Rows are points. The last column is the point's height on a tilted bowl or saddle (a function of degree 2), plus a little noise. Count its main directions that bend up, bend down and stay straight.

Points:
array([[-52,  28,  29],
       [ 21,  16,  16],
       [-44,  36,  35],
       [-69,  47,  61],
       [-32,  21,  16],
       [ 33, -40,   1],
       [  3,  65,  62],
       [ 17, -17,  -2],
       [ -7,  48,  40],
       [-58,  61,  71],
       [-19,  11,   6]])
Directions: 2 up, 0 down, 0 straight

Points, 16 rows:
array([[  0,  41,   8,  10],
       [ -9,  46,  -7,  18],
       [ -7, -36, -39,  -5],
       [-43,  41,   0,  21],
       [-58, -83,  15,  67],
       [-37,  -2,  55,  29],
       [ -3,  39,  33,   3],
       [ 14,  86, -13,  74],
       [-16, -19,  61,   7],
       [  6,  48,   3,  17],
       [-34, -14,  -7,  -9],
       [ 13,  72,  55,  10],
       [ 30,  26, -88,  69],
       [-47,  -9,   2,   0],
       [ 67,  17, -46,  86],
       [-15,  38,  31,  12]])
Directions: 2 up, 1 down, 0 straight

Points:
array([[ 26,  10,  46,  36],
       [ 15, -19, -20, -12],
       [ -1, -16,  69,  54],
       [-37, -42,  26,  48],
       [ 12, -86,  84,  24],
       [ 39,  77,  11,  72],
       [  0, -24, -15,  -5],
       [  3,   4, -39, -15],
       [-37, -50,  49,  63],
       [-65,   9, -44,  51],
       [-38,  26, -12,  25],
       [ 52, -55,  -5,  -6],
       [-26, -40,   2,  24],
       [ 23,  20,  21,  20],
       [ 61, -14, -32,   0],
       [ 17, 106,  -3,  77],
       [ -2, -33,  -7,  -1],
       [-35, -32, -32,  26]])
Directions: 2 up, 0 down, 1 straight

Points (23 x 5):
array([[ 44,  22, -81,   4,  56],
       [-53, -66,  15, -55,  65],
       [ 28,  16, -43,  59,  38],
       [ 50, -29, -12, -61,  24],
       [-48,  17,  11,  15,  23],
       [  9, -38,  50,  -3,  14],
       [ -6,  28, -32,  43,  30],
       [ 81,  52,  21, -11,  10],
       [-13, -72, -65, -13,  78],
       [ -9,  51, -50,  27,  46],
       [ 63, -11,  42, -17,   6],
       [ 17,  12,  50, -28,  -4],
       [ 27, 100, -10,  53,  48],
       [ 51,   8,   0,  60,  22],
       [ 38,  10, -86, -19,  60],
       [-16,  20,  19, -15,   3],
       [-52,  49,  61,  64,  44],
       [-48,   2, -67,  18,  73],
       [-51,   3,   7,  22,  28],
       [ 12, -19, -49,   6,  31],
       [ -9,  29,  -4,  11,   8],
       [  9,  13,  29, -11,  -6],
       [-29,  28,   2, -15,  14]])
Directions: 4 up, 0 down, 0 straight

Points (22 x 5):
array([[ -48,   40,  -29,  -27,  -40],
       [  -1,    0,    0,  -27,  -28],
       [ -23,  -20,   22,   82,   60],
       [ -12,   35,  -33,   89,  103],
       [  31,   19,  -16,   55,   19],
       [ -10,  -24,   50,  -44,  -23],
       [  -5,    9,   45,  -15,  -22],
       [   3,  -63,  -12,   18,   23],
       [   4,  -47, -106,  -16,  -38],
       [  34,   31, -106,  -11,  -12],
       [  58,   26,   10,   38,  -22],
       [ -42,  -24,  -15,   14,  -39],
       [  10,   21,  -83,  -39,  -41],
       [  -4,  -24,  -12,   37,   10],
       [ -27,   12,   24,   -1,  -29],
       [  19,   27,  -32,  -13,   -9],
       [  -2,  -76,   67,  -17,   -2],
       [  52,  -57,  -49,   45,   90],
       [ -17,   35,   18,  -26,   -3],
       [ -16,  -27,   52,   68,   17],
       [  50,   22,  -18,  -44,   16],
       [  11,   30,  -65,   -1,  -11]])
Directions: 2 up, 1 down, 1 straight

Points (40 x 7):
array([[  93,  -26,   30,  -23,   13,  -12,   60],
       [ -30,   22,  -37,   43,  -14,   27,  -12],
       [  16,    2,  -42,  -50,   34,  -26,   11],
       [ -51,    7,  -12,  -47,  -10,   55,    9],
       [ -62,  -37,    8,   -7,    5,  -51,   26],
       [   0,  -36,   -2,    3,   21,    1,   -9],
       [  23,  -50,    6,   61,  -89,  -28,  -14],
       [   1,    8,   80,  -29,   -4,   12,   40],
       [  55,   73,   14,   -8,    9,  -12,   15],
       [  25,   31,   19,   36,    7,  -15,    3],
       [  21,  -19,  -20,  -31,   33,   -9,    7],
       [ -22,   10,  -55,    4,   11,  -12,  -19],
       [  49,  -21,   -8,  -10,   26,   28,    5],
       [ -22,   94,  -48,    5,    6,  -29,  -12],
       [  -3,   39,  -40,   12,   63,  -21,   16],
       [  -8,   30,   44,   14,   17,   -8,   10],
       [  34,   39,  -39,  -19,   30,   39,   -6],
       [  41,   20,   90,  -13,   24,  -15,   55],
       [  -8,   17,  -10,    5,   42,   63,   -4],
       [ -27,  -77,   19,  -24,  -50,  -30,   22],
       [   0,   34,  -32,  -23,   11,  -55,  -13],
       [  86,  -76,  -26,   -5,   15,   -9,   51],
       [-105,   14,  -28,    0,   30,    6,   49],
       [  15,    2,    8,  -14,  100,   12,   38],
       [  33,   10,  -74,  -40,    7,   -4,   -6],
       [ -81,  -22,   -6,   37,   23,  -48,   36],
       [ -50,  -55,   -3,  -81,   75,  -80,  158],
       [  33,  -45,  -64,   -3,   -3,   -5,   -5],
       [  -6,  -15,  -54,   30,   53,   11,    8],
       [  83,   43,   18,   61,   48,   30,   58],
       [ -38,   59,   29,   51,   -8,   -4,   29],
       [ -20,    5,  -42,   20,    3,  -84,  -11],
       [ -13,   26, -110,   24,  -40,  -16,  -32],
       [  64,   43,  -49,   -3,   -7,   16,    4],
       [  -5,  -54,   -9,   15,   56,   25,    7],
       [   7,  100,   -6,   43,   64,  -10,   46],
       [  20,   57,   16,  -35,    2,  -27,    1],
       [  19,   19,    6,   21,   82,  -25,   36],
       [  36,   46,  100,  -12,  -55,   -6,   87],
       [ -16,  -46,    1,   -7,  -45,   -6,  -10]])
Directions: 4 up, 0 down, 2 straight

Points, 48 rows:
array([[ -20,   -5,  -24,   55,   26,  -36,   37],
       [ -10,  -44,   18,    5,  -43,   50,    7],
       [ -71,  -19,   58,  -18,   50,   21,   67],
       [  49,  -15,    3,  -58,  -27,   10,   13],
       [ -63,  -75,  -11,  -48,  -11,  -16,   -8],
       [  -5,   14,   21,   68,   10,  -21,    3],
       [  34,  -35,  -17,   22,  -38,  -37,  -37],
       [ -16,   -8,  -10,   -2,   22,    3,   37],
       [ -27,  -55,  -14,   12,  -23,  -32,   10],
       [ -40,  -28,  -29,   31,   29,  -28,   67],
       [  23,    8,   12,  -14,  -49,  -10,   -3],
       [  47,    9,   32,  -10,   39,    4,   -4],
       [ -24,   27,  -41,    1,   -3,   22,   29],
       [ -10,  -37,   38,    8,  -10,   56,   23],
       [  -3,   29,  -53,  100,  -22,  -59,  -70],
       [ -23,    7,  -17,    3,  -50,   43,   -7],
       [ -21,   39,   65,   53,  -95,   -3,  -97],
       [  69,   58,   22,  -26,  -27,   62,   28],
       [ -18,    0,   33,  -23,   10,  -40,   19],
       [ -17,    8,   10,  -13,  -34,   22,   12],
       [  42,  -38,   69,  -71,  -32,   29,    8],
       [  78,  -47,   61,   25,  -19,   -3,    7],
       [ -37,    3,    1,   -2,  -10,  -14,   38],
       [ -19,   36,   11,   46,  -13,   14,    2],
       [ -14,   25,  -12,  -29,  -22,   53,   18],
       [  26,   34,   23,   10,   21,   10,    2],
       [ -30,    6,  -56,   22,   17,  -61,   33],
       [  26,  -33,  -65,  -31,  -19,  -50,  -65],
       [ -17, -131,   29,  -24,   -8,  -13,   33],
       [  72,   24,  -39,   10,   39,   14,  -42],
       [ -48,    2,   34,   -6,   19,  -63,   46],
       [   9,   13,   47,   62,  -60,   16,  -57],
       [  14,  -52,   27,   20,   12,  107,    8],
       [ -30,  -37,  -11,   -6,   13,   48,   29],
       [   1,   27,    6,   14,   -6,   45,    1],
       [ -36,  -40,   40,   61,  -18,   24,   42],
       [   9,   72,   46,   52,   11,   -1,  -40],
       [  -7,  -35,   42,  -32,  -71,  -46,  -55],
       [ -41,   13,  -69, -130,   11,   53,  -24],
       [ -43,   60,    1,  -10,  -18,   37,   37],
       [  47,  -60,   27,    5,   33,   -3,   21],
       [-115,  -79,   -6,   94,  -48,   20,   95],
       [  56,  -13,    5,   43,   48,   69,  -38],
       [ -18,  -19,  -25,   25,   62,   -2,   53],
       [  75,   59,  -20,  -52,  -33,  -12,   53],
       [ -12,   30,  -13,  -34,   27,  -40,   40],
       [  21,   -7,   42,  -97,   18,   55,   -6],
       [   4,   -5,  -38,  -33,  -43,   64,   -9]])
Directions: 2 up, 4 down, 0 straight

Points, 71 rows:
array([[  75,   -8,   30, -112,  -13,  -29,   30,   59,  103],
       [ -11,  -46,   29,   17,    5,   -6,  -13,   51,  -15],
       [  17,  -69,   32,  -13,  -39,  -29,   15,   31,   -7],
       [  97,  -46,  -45,  -49,  -15,  -15,   24,   64,   34],
       [  -4,   27,   33,  -39,   30,   -6,   75,   15,   22],
       [  34,    5,  -38,  -49,   17,  -27,   39,   30,   23],
       [  19,   35,   12,   17,   79,  -11,   20,   -2,    0],
       [  -1,  -36,  -17,  -52,  -14,   -8,   46,   48,   11],
       [  -9,    4,   11,   27,  -56,   18,   36,  -83,  -13],
       [  -6,   18,  -16,    3,   65,   29,   -5,  -24,   -8],
       [  45,    2,  -88,   33,  -22,  -11,    6,  -19,    0],
       [ -15,   53,    5,  -19,   -9,   66,   -5,   50,   48],
       [ -20,  -47,   57,  -54,   29,    5,    5,   13,  -33],
       [ -25,   12,  -14,   14,  -18,   26,  -25,   -4,   19],
       [ -36,   -4,  -48,  -39,  -50,  -14,   -8,   12,   40],
       [  23,   28,  -10,  107,  -21,   -3,   66,    8,   49],
       [  31,   -9,  -24,  -24,  -29,    4,  -76,  -11,   -9],
       [   0,   27,  -36,   -3,  -24,  -76,  -19,  -13,   48],
       [ -10,  -80,  -68,  -77,   49,  -36,  -93,    9,  -28],
       [ -23,  -21,  -27,    8,  -23,   35,    9,   45,    9],
       [ -71,   74,   45,  -26,  -16,    2,    9,  -18,   20],
       [  52,   26,  -58,   47,  -55,   13,  -75,   38,   54],
       [ -26,  -32,   60,  -16,   18,    7,   12,   40,  -19],
       [ -35,  -71,    4,  -43,  -19,   62,  -52,   -9,  -33],
       [  80,  -33,   33,   35,  -63,   29,  -43,   -7,  -12],
       [ -20,  -49,  -14,  -21,    8,   -5,   -2,  -48,  -14],
       [  44,   30,   19,   15,  -13,   55,   66,    0,   16],
       [  72,  -54,   28,    6,   30,  -30,    9,   12,  -44],
       [ -24,  -71,   63,   64,   46,  -47,   20,    3, -117],
       [ -20,  -10,  -14,   19,   40,   -8,   37,  -60,   -7],
       [  63,  100,   25,  -33,   34,   -8,    6,  -42,  -44],
       [  54,    2,   37,   27,   18,  -28,   74,    0,  -22],
       [  65,    5,  -18,  -43,    2,   -7,  -56,  -46,  -62],
       [  65,   16,   17,  -57,   18,   43,  -21,   -6,  -44],
       [  27,  -78,   33,  -63,   14,  -46,  -11,   44,   -7],
       [  14,  -15,   12,   -3,   94,   88,   -6,   21,  -29],
       [ -28,  -49,    1,   21,   57,   24,   32,   38,  -39],
       [  -8,  -36,  -40,   16,   80,  -62,  -33,  -36,  -40],
       [  -3,   42,   53,   -8,  -17,  -36,    9,    8,    5],
       [  10,  -62,   -6,   17,   57,   33,   90,   18,  -30],
       [  22,  -31,  -11,   33,  -29,   -6,   17,  -15,   -1],
       [ -11,    2,   10,   26,  -41,  -34,   45,  -56,  -25],
       [  29,  -69,  -87,    7,   -8,  -49,   44,   18,  -33],
       [ -38,   27,  -10,  -87,  109,   14,  -15,   25,   38],
       [  13,   -2,  -21,  -45,  -29,  -10,  -10,  -10,   10],
       [  44,  -46,   40,  -34,   -8,   41,   23,  115,   79],
       [  33,  -28,  -30,   27,   17,  -14,   40,   52,    0],
       [  48,   32,  -48,  -12,    6,  -65,    1,   23,   40],
       [   1,   11,   -4,   28,  -31,  -26,   72,   24,   -2],
       [   8,   27,  -62,   88,    6,   61,   -8,  -32,   38],
       [ -35,   11,  -58,   19,  -16,   -2,  -11,  -14,   29],
       [  86,  -39, -107,   11,    5,  -87,    7,   99,   56],
       [ -17,   22,   76,  -18,   52,   -1,   -3,  -31,  -49],
       [ -24,  -25, -103,   -1,   37,   -9,   14,  -40,   -7],
       [  30,  -17,   66,  -50,   -5,   -2,   31,   -9,  -33],
       [   8,   23,   -4,  -91,  -13,  -67,  -37,   51,  114],
       [ -18,   -5,   11,  -31,  -31,  -15,   21,   40,   29],
       [ -67,   64,   16,   21,   17,   21,  -24,   65,   57],
       [   3,   28,   27,  -56,    1,   -1,  -17,   17,   22],
       [   8,  -18,  -33,  -10,    3,  -69,  -28,   19,   29],
       [  15,   24,  -27,  -28,  -33,   65,  -31,   18,   -9],
       [  58,  -21,   13,  -14,  -33,  -38,    1,    7,    6],
       [ -71,    4,   -6,    3,   28,  -49,  -82,  -37,   11],
       [ -20,   32,   32,   15,  -11,  -65,   68,  -58,  -67],
       [  35,   45,    1,  -25,   27,   -6,  -79,   19,  -18],
       [ -38,  -63,  -80,   32,   -5,    3,   -7,  -42,   16],
       [  -4,  -14,  -39,   11,    9,    8,  -36,  -29,   -6],
       [ -25,  -31,  -63,  -27,   41,  -31,  -24,  -71,   14],
       [   4,   -2,  -27,  -31,  -66,  -37,    8,  -14,   25],
       [  52,    4,  -55,  -15,  -40,  -83,   23,   50,   71],
       [ -51,   -7,    1,   13,   23,    2,   16,  -22,   -2]])
Directions: 3 up, 3 down, 2 straight
